Each wall is flat, endless, passes through zero and stands at right angles to its row. A trip goes straight from one point to another. Which walls does it cross, in order?
In the rows, 128 means zero.

Walls:
(1): [119 116]
(2): [120 141]
(3): [115 184]
(4): [175 135]
(5): [149 110]
Trips:
[109 160] to [101 100] => 1, 3, 2
[ 89 114] to [174 122] => 2, 5, 4, 1
[173 128] to [202 118] => none
[120 166] to [140 109] => 4, 5, 2, 3, 1

Walls:
(1): [131 118 113 128  84  92 150 166]
(2): [ 61 163  96 117  85 151  99 132]
(3): [112 203 177 156 108  85  89 106]
(4): [168 144  69 210 140 120 122  74]
Trips:
[115 135 128 121 173 118 107 152] to [152 167 131 120 125 159 110  91] => 2, 4
[159 159 141 158 196 137 172  97] to [112 154 114 135 146 154 118 113] => 2
[111  93  99 163 129 112 114 156] to [166 136 104 112 119 114 125 102] => 2
[129 118 124 104 161 121 106 148] to [173 114 111 135  96 148 111  80] => 4
[130 122  90 145 143 149 172 113] to [ 95 149  99  88 158 170  99  97] => 2, 4
[126 130 115  69 151 124 142 116] to [129  88 134 183 185 104 132 129] => 4
[106 132 121 115 108 147 152 104] to [130 152 127 109 130 106 148  95] => 3, 4, 2
[139 165 164 138 145  74 115 141] to [101 110 139 136 140 166 114 107] => 1, 2, 3
[132 124  85 169 137 130 175 148] to [151 162 186 102  90 152 120 171] => 4, 3, 2
[133 134 137 134 114 116 148 154] to [107  95 116 134 120 143 152 132] => 3, 2

Walls:
(1): [118 133 133 146  98  85 122 122  75 152 132  94 152 147]
(2): [123 148 119 143 150 116 151 120  87 121  85 119 127 152]
(3): [164 142 113 145 156 106  67 115 174 108 127 182 138 115]
(4): [103 127  77 123  87 145 155 107 138 141 107 129 121 136]
(5): [ 83  81 133 154 153 119  92 113 150 133 125 120 133 138]
(6): [115 160 111 167 115 167 104 177 112 131 160 132 170 182]
(7): [137 163 185 155 126 120 174  95  95 124  92 151 132 103]
(8): [151 119 119 130 107 181 161 148 117 163 127 119 129 174]
Trips:
[ 90 166 118 107 116 164 125 165 133 149 105 138 126 176] to [137 119 106  88 139 129  90 108 158 169 109  93 109 122] => 5, 2, 6, 3, 8
[112 190  90  89 156 105 122 168 103 133  91 156 134 185] to [164 177  90 138 140 129 127 158  93 135 131 121 126 131] => 4
[150  67 122 111 124 152 103 154 180 167 113 136 152 113] to [117 148  99  82 140 150 130 101 160 170 125  78 128 118] => 3, 5

Walls:
(1): [132 129 120  99 114 156 130 157 164 149 108 174 108 141 106 136  85  76
 132 105 121 136 155 127 108 126 178 133 131 145 101 109 126 118 143 136
 124 107 122 212 167 114 122 149 144 137 121 198]
(2): [125 128 110 119 160 137 123 132 133 134 166 156 139 171 141 115  96 123
 117 179 136 130 159 125 167  92 157 144 132 135 114 141 174 135 116 121
  90 185 114 190 147  99 157 140  94 111 146 137]
(3): [162  94  95 100 128 149 105 150 142 135 158 103 130 139  93  91 141 104
 110 109 142 172 119 130 125  95 177 146 162 125  98 144 116 152 133 132
 104 114 106 145 121 167 203 184 123  73 174 148]
(4): [152 190 172 141 151 160 165 148 106 127 112  76 102  74 126 155 113 127
 118 144  91  82  90 131 128  89 151 102 138 113 153 118 122 138 143  89
 126 125 120 145 149 101 101 180 124 149 143 122]
(5): [100 108 203 122 142 108 121 134 115 105 155 136 161 123  81 121  91 173
  58 132 168 157  64 121  90 150 108 107 149 118 110 106 119 120 120 121
  90  85 114  82  99 106 106 143 138 117 158 161]
(6): [121  83 112  96 139  81 166 148 116 148 153 143 160 150 103 102 136  89
 124  95 187 139 125 157 120  93 127 142 139 120 122 126 167 197 160 126
 148 142 130  86 129 142 136 163 112 183 109 161]
(7): [ 99 157 125 144 105 168  96 151 152 144  80 149 170 117 140 167 138 182
  92 114 165 144 173  93 127 186  93 135 103 130  90 130 154 149 119 131
  91 117 133 160 136  71  86 179 105 131 109  71]
Trips:
[123 140 115  98  84 122 205 104 151 157 122  87 107 157 100 134 114  96
 159 151 138 126  84 123  95  94 161 117 180 113 130 126 159 118 174 155
  73 139 129 132 125 149  64 121 151 150 165 127] to [124 129 135 144  97 126  77  49 101 151 153  77 162 107 127 166  77 143
 137 159 154 153 108 125 161 143 124 149 152 173 100 161 108 105 118 127
 159 137 148 159 132 130 180 129 105 132 119 136] => 2, 6, 1, 4, 7
[189 141 132  79 100  84 154 108 117  93  82 105  79 110 132 108  94 104
 143 153 120 133 173 162 155 159 177 152 150 133 139 109 148 127 141 138
 127 130 126  73 174 127 151 127  53 148 142  99] to [115 125 124 139 137 118 126 131 174 125 131 117  96 101 108 103 118 172
 119 113 108 110 137 137  98 184 115 121 142 151 156  87 152 101  95 125
 131 127 132 100 137 134  76 128  92  97 120 182] => 3, 2, 6, 1, 5, 7, 4
[123 119 118 150 144 112 110  93 136 167  72  98 156 168 171 119  91  94
 140  99 161 106 130 167 135 107 104  96  75 169  88 126 144 148 123 163
 187  77 109 193 124 156 135 162 119 127 134 144] to [114 152 113 121  55 105 141 155  89 135  56 163 146 111 104 121 101 144
  82 128 135 103 136 131 134 107 136  91 125 129 105 121 113 132 153 127
 164 158  77 148 159 125 141  91 125 101 143 132] => 3, 4, 6
[109 157 157 144 127  91 102 157 189 111 186 146 148 125 107 127 105 120
 122  88 169 159 130 101 157 118 121 135 110 139 122 140 133 103  92 173
  94  95  73 149 140  89 156 115 119 118 102 141] to [110 139  88 117 165 124 139 106  72 147 136 136 189  93 130 128 135 174
 140 134 153 140 150  97 194 135 101 119 164 151 124 100 126 160 161 112
 107 148 113 103  98 152  58 220 142 134 135 106] => 6, 1, 4, 3
[119  93 152 129 133 140  89 152  88 143 136 146  87 143 122 145 136 105
 142 140 135 109 183 110  68 132 128 128 129 153 157 125 177  81 126 148
 109  96 105 176 121 122 203 100 108 116 133 150] to [141 137 131 108  90 141 174 144  74  92 105 124  82 122 157 113 143 179
 157 115  98  97 156 127 161 136 178 171 119 113  84 107 132 107 128 157
 152  94 130 184 152 123 132 105 164 178 113 144] => 3, 4, 2

Walls:
(1): [ 68 152 128  81 100 118 147 114 136 115 169 132 129 126 128 129 133 146
 123  74 150 126  54 144  93 148 105 149 113 162 192 125 117 138 125 124
 141 114 105  89 173  98 146  99 143 129 112  66]
(2): [148 115 118 104 174 147 179 140 134 116 127  90 116  84  96 173  81 111
 144 103 153 126 148  75 113 107 143 111 101 174 106  79 164 124 137 107
 164 202  88 135 114 163 179 136 118 165 118 129]
(3): [155 168 163 119 171 111 142 115 164 128 126 145 116  99 162  99 137 128
 105 143 112 156 137  95 109 156 122 114 205  86 169 155 164 200 120 160
 128 121 113 131 115 139 126 164 134 189 162 110]
(4): [ 77 104  72 130  94 119 128 165 159 134 142 157  57 111 115 136  91 114
 120 174 155  62 194 100 125 122 147 105 117 114 181 129 156 114 122 111
 151 152  92  98  89 106 136  93 153 167 143 137]
(5): [116 132 106 152 122 119 118 152 135  56 140  87 131  95 144  72 161 105
  95 125 132 110 129 167 171 104 149 127 115 115 153 117 120  76 125 192
 128 117 102 110 167 130 122 180 132  88 122 117]
(6): [150 122 129 137 145  25 132 125 139 131 121 128 114 129 128  84 174 106
 140 121 112 146 124 161 125  97 111 114 126 121 117 118 137 108 127 135
 132 151 138 134 137 136 111  70 159 132 132 160]
Trips:
[145 107  96 116  95 121 128 126 153 167 122 168  71 110 159 133 191 119
 161 117 177 126  90 137 151  79 142 151 167 127 130  99 109 155 131 119
 154 109 148 108 116 175 132 153  96 106 148 127] to [116 148 137  63 147 143 165 116  97 114 104 127 176 139 159 123 110 114
  76 116 115 110 165 130 135 182 126 151 207 103 182 122  96 108 126 146
 162 121 101 104 165  95 126 126 131 191 150  87] => 6
[111 186 101 190  93 161 114 128 155 100 121 133 126 117 106  91 100 111
 177 139  94 125 130 162 123  79 155 104 143 138 165 176 133 157 139 136
 141 147 110 113 147 140 161 150 119 132 175 164] to [ 86 145 105 104 148 108 156 114 149 171 139 143 117  95 151 156 124 127
 111 116 138 130 119 110  62 153 119 166 106 116 201 106 137 110 113 129
  62 136 159 113 156  97 127 132 137  93 153 131] => 1, 5
[135 151 152 177 141 107  94 143 143 151  88 127 106 150 147 111  88 100
 147 111 125 156  89 108 142 104 138 168 130 108 103 164 152  93 145 139
 138 103  88 102 139 122 183 129 158 182  95 131] to [173 129 119 135 151 128 155 137 108 152 129 119 109  91 119 138 129 155
 137 158 133  81 161 142  92 144 129 166 144 138 121  87 110 124 119 131
 119 115 159 167 117 111 139  30 168 108 128 115] => 5, 4, 3
[169 138  99 104 132 183 132 174 121 169 120 119 133 133 167 144 132 145
 117 120 163 119 137 144 145 116 120 116 100 126 161  96 198 119 198 133
 125 165 101  83 127 117 110 129  72  97 117 135] to [128 143  87 152 114 154 173  75 117 148  84 170 173 124 116  66 117 112
 129 139 141  87 140 162  91 125 155 145 140 152 156 137 106 105 137 146
 121 134 120 128 139 157 117  70  59 135  89 134] => 1, 2, 6

Walls:
(1): [147 137 160 135 129 180 105 112 137 151 134 107 167  77 161 141  75 150
 129 140 100 158 142 137 166 144 153 143 151 116 183  86 109 187 157  94
 129 118  88 137 148  67 132 122 132 160 119 173]
(2): [154 114 120 152 117 188 153 101 146 157 108 137 135 143 154 102 112 142
 111 166 159 110 116  93 125 150  57 113 142  39 150 119 149 134 141 135
  99 129 142 165 102 194 114 133 125 126 140 110]
(3): [134 110 136 125 187 128 157 104 169 133 110 113 137 128 151  92 156 120
 199 149 155 180 127 137 112 111 145 129 159 155 171 137  82 138 114 137
 128 112 137 111 102 129 135 114 107 142 126 115]
(4): [100 166  87  84 129 137 121 122 135 162 106 136 133 133 121 129 107 155
 120 143 188 118  98 121 103 124 144 187 155  77 121 107  99  97 140 109
 139 168 104 101 142 170 156 129 102 144 163 142]
(5): [131 175 100 129 144 144 112 125 146 137 147 168 113 190 139 136 122 157
 182 130 147 151 106 155 180 120 149 157 120 129 146  57  93 128 147 165
 132  97 175 110  52 115 121 130 173 129 161  96]
Trips:
[106 108 162 156  79 144 111 140 146 142 115 121 145 121 107 155 120  96
 113 102 107 129 120 100 134 144 154 144 125 134 155 174 114 159 130 113
 110 202 127  83 120 144 125  90 112 167 101 145] to [126  90 138 114 177 129 122 115 106 161  81 139 144 133 134 149  86 153
 117 112 128 155  95  73  99 149  57 160 135 124 117 145 133 119 121 196
  81 108 153 134  63 119 126 109 120 123 170 116] => 2, 3, 1, 5
[142 111 101 113 166 109 102 132 136  90  86  90 137 136 171 183 124 176
 115 141  64 151 102  92 134 152 140 145 153  98 125 100 111 134 134 114
 170 158 114 144 141 137 130 140 142 151 101 162] to [147 146 124 122 141 143 118 149 167  96 182 120 134 126 161 152 114  97
 126 139 124 120 115 166 132 128 124 126 114 136 142 166 147 142  58 143
 136 117 139 132 145 147 113 144 142 148  77 120] => 4, 3, 1
[116 142  79  69 157 105 134 142 164 122  82 129 134  98 101 127 129 126
  88 159 172 137 111 101 104  76  89 148 139 142 121  99 165 132 141 135
 116 158 102 110  63 165 180 137 112 145 131 127] to [129 133 112 109 136 131 149 144 151 114 147 119 107 134 160 160 127 145
 150 122 112 150 100 158 136 147 188 152 134 163 123 126 145 162 101 135
 158 128 126 100 130 125 117 176 122  89 112 116] => 5, 2, 1, 4
[139 148 107 128 155  96 125  90 126 161 108 132 119 103 108 156 108 148
 148 127 110 122 113  84 109 108 160 131 164 112 136  85 124 148 133 112
 138 115 152  88  85 141 100  95 121 123 111 106] to [173 139 167 160 105 109  87 121 104 164 140 114 143 133 164 106  90 115
 162 114 130  97 119 150 169 101 139 105  78 150 130 113 120 139 118 118
  90  90  95 103 121  74 101 163 168 127 178 103] => 2, 4, 3
[136 151 132 124 111 129 192 100  83 161 130 118 166 111 129 118 107 102
 127 149 129 144  64 106 119 102 113 149  97 194 147  79 126  96 143 179
 133 155 144 184 159 144 117 114 133 179  77 165] to [ 99 121 137  56 159 100 146 114  79  92 102 123  78 165 127 158 140 163
 151 163 102 148 144 162 127 137 109 125 128 152 104 138 142 104  80 123
 129 148  93 130 190  81 123 158  89 133 134 157] => 2, 1, 3
[107 162 113 127 123 160 130 160 142 136 159 130 136 168 188 164 119 115
 134 151 201 130  74 100 166  94 125 103 122 101 130 128 134 152 135 109
 141 116 127 126  68 127 110 139 150 106 154  98] to [135 129 157 156 112 151 147 114  95  99  72  92 163 158 126 102 172 170
 154  82 137 101 137  45  98 164  68  97 124 161  97 151 107  83 154 108
 140  80 158 142 130  91 147  91 100 139 110 111] => 4, 5
[ 74 144 154 169 129 149 120 133 126 139 137 138 122 149 131 115 103 100
 193 133  79  98 115 137 144 133  63 128 150  80 149 200  70 134  90 176
 104 101 118 160 150 107  97 132  88 159 129 100] to [148 132 163 160 136 165 122 131 144 131 156 110 154  99 138 153 151 175
 118 138 171 139 120 164 126 193  88 115 153 116 125 109 107 165 112 146
  73 110 153 196 145 144 124 123 126 143 105  94] => 5

Walls:
(1): [130 120 122 135 127 141  95 133 156 103 134 114  93 114 134  72 153 109
 138 162 140  61 163 124 152 115 140 115 130 117 103 133 116 137 152 157
 190 124 126 141 103 106 138 160 130 141 110 123]
(2): [136 136 126  63 100 121 138  94 156 110  88  99 147 174 134 123  97  95
 162 112 101 114 135 114 185  86 105  84 160 103 109  71 103  89 127 148
 137 107 147 144 130 141  91  74 157 107 166  94]
(3): [ 93 223 139 119 187 150 220 135 140 137 118 125 171 150 123  72 123 177
 131 131 139  92 126 122 159 145 119  99 101 150 123 142 155 151 123 130
  86  99 157 175 150 120 123 138 129 102 139 115]
(4): [121 113 156 115 149 131 159 129 165 131 104 133 126 148 174 102 110 145
 103  84 108 119 134 143 138 141 135  87 111  93 142 179 113 113 158 132
 138 146 163 125 102 117 122  87 124  44  92 150]
(5): [126 166 113 201  68 108 136  98 173 108 149  68 179  88 151 146 206 134
 164 143 134 105 127 110 124 176 147 113 171 109 134 127 155 119 180 109
  86  85 138 136  90 162 107  96 153 162 157 133]
(6): [159 124  83 122 128 172 209 146 182 129 104 136 158  70  82  98 147 115
 146 171 163 114 113  91 121 123 122 119 141 121 142 144 129 118 173 126
 131 116  78 169  89 151 143 212 128 184 158 130]
Trips:
[147 160 121  98 112 147 110 105 148 170 149 118 173 170  99  98  58 128
 177 158 126 170  72  82 115 137 156 128 146 115  82  89 151 149 134 129
 147 147  83 151 133 173 144 147 120 126  87 101] to [153 116 143 121 154 148 145 135  96 145 147 134 113  84 159  84  70 122
 162 122 120 107 141 126 107 112 113 127  94 137  85 172 126 116 171 162
 104 123 132 136 131 128 135 125 124 133 145 130] => 1, 4, 2
[ 97 160 140 164 126 154 140 173 163 122 147 135 107 170 153 142 148 112
  65 110 140 161  87 164 117 105 120 123 128 170 166 174 136 159 170  97
 186 141 107 159 129  96 133 133 152  96 129 122] to [125 110 120 159 153 126 124 117 150  64 153 123 168 136 145 159 169 116
 127  88 161 123  92 122  80 126  74 148 131 124  96 142 110 121  80 126
 166 192  53  87  85 132 165 144 165 152 142 131] => 6, 3, 4, 5
[ 76 158 146 130  52 171  96 121 152 176 140 129  98 152  88 156 118 174
 106 172 110 141 137 119 118 130 125 138 103 167 100 160 154 130 155 133
 108 145 155 137 158 136 121 105 137 113 133 116] to [162 113 127  91 149 176 136  72 166 141 135 111 158 150 104 119 136  96
  82 112 128  99 135 159 119 169 126 149 142 142  95  96  91 140 103  86
 140 159  95 157 143  88 136 130 184 112 110 104] => 5, 2, 1, 4, 6
[171 132 117 161 155 100 150 124 171 124 107 155  69 115 161 118 123 115
 136 120 131 132 137 153 175 137 102 126 141  93 161 142  98 129 142 137
 149 149 148 123 122 149 123 127 103 117 112 105] to [169 158  85 147 110 103 119 102  73 125  86 142  94  97  99 115 140 103
 135 117 111 130 147 105 141 163 114 142 132 143 131 110  94 138 113  70
 149 146 143 131 107 114 111  86 120 101 148 142] => 6, 5, 1, 4
